Each row of a before or after table is a point. The points were changed in one or more steps. Then noise was added and the rows were shuffled. The steps act on columns, c1 being the first. Name the steps. A step turns or swaps two columns, mirrors them in a line or flattens them onto one, adds a multiple of one to another, or multiplies or shifts one. Angles are multiples of 10 degrees, from the lower column toward the higher: turns from -170 to 170, lines from 10 to 170 but not 90. Use the fewest steps. Two steps may share a column if one is a turn and the other turns, adds or multiplies; they go together, in the order done. Otherwise the lowest column goes first.

Before, 8 rows:
[[-0.42  0.04]
 [-0.16  0.20]
 [-0.21 -0.03]
 [ 0.35  0.53]
 [-0.11 -0.04]
 [ 0.16 -0.25]
 [-0.35 -0.01]
 [-0.50  0.03]]
After, 8 rows:
[[ 0.34  0.42]
 [-0.08 -0.02]
 [ 0.13 -0.28]
 [-0.42  0.16]
 [-0.16  0.24]
 [-0.50  0.19]
 [-0.35  0.09]
 [-0.21  0.08]]
Steps: add -0.3 times c1 to c2

Before:
[[ 0.08 -0.04 -0.16  0.15]
 [ 0.10 -0.18 -0.02 -0.12]
 [ 0.88  0.07 -0.28 -0.22]
 [ 0.14  0.01 -0.05  0.09]
 [ 0.23  0.19  0.00  0.07]
 [-0.16 -0.04 -0.16  0.04]
 [ 0.50  0.06 -0.29 -0.02]
 [ 0.09 -0.24  0.02  0.25]]
After, 8 rows:
[[ 0.63 -1.01  0.75  0.00]
 [ 0.11 -0.10  0.24  0.00]
 [-0.01 -0.37  0.09 -0.04]
 [ 0.43 -0.48  0.35  0.00]
 [ 0.04 -0.32  0.07  0.02]
 [ 0.08 -0.16  0.10  0.00]
 [ 0.09  0.23 -0.19 -0.02]
 [ 0.15 -0.05 -0.02  0.03]]
Steps: turn c1 and c3 by 70 degrees; add -1.5 times c3 to c2; multiply c4 by 0

Before (11 x 6):
[[ 0.12 -0.30 -0.11  0.22  0.17  0.12]
 [-0.32 -0.54 -0.11 -0.09 -0.07  0.28]
 [-0.20  0.50 -0.27 -0.14 -0.45 -0.48]
 [-0.09 -0.24 -0.02 -0.02 -0.05 -0.17]
 [-0.05 -0.09 -0.40  0.47 -0.39  0.28]
 [-0.23 -0.20  0.29 -0.03  0.00  0.19]
 [ 0.01 -0.22 -0.05 -0.07  0.05  0.44]
 [-0.18 -0.41 -0.11  0.03 -0.11 -0.03]
 [-0.09 -0.34 -0.07  0.04  0.26  0.31]
 [-0.10 -0.34 -0.05  0.10 -0.10  0.13]
 [ 0.11 -0.39  0.26 -0.31 -0.06  0.22]]
After, 11 rows:
[[ 0.09 -0.37  0.15  0.10 -0.22 -0.29]
 [-0.11 -0.30 -0.26 -0.78 -0.04 -0.35]
 [ 0.09 -0.20  0.02  0.25  0.11 -0.30]
 [-0.01 -0.46  0.07 -0.17 -0.03 -0.14]
 [ 0.09  0.12  0.00 -0.05  0.04 -0.26]
 [-0.12 -0.17  0.16  0.56 -0.14 -0.28]
 [ 0.18 -0.04  0.06  0.08  0.13 -0.40]
 [ 0.19  0.56  0.11 -0.34  0.51  0.42]
 [ 0.04 -0.30  0.24  1.17  0.51 -0.04]
 [ 0.32 -0.37  0.08 -0.23  0.11 -0.48]
 [ 0.23 -0.23 -0.26 -0.07 -0.10 -0.17]]
Steps: multiply c1 by -1; turn c2 and c6 by 80 degrees; turn c3 and c5 by -160 degrees; multiply c4 by 2.5
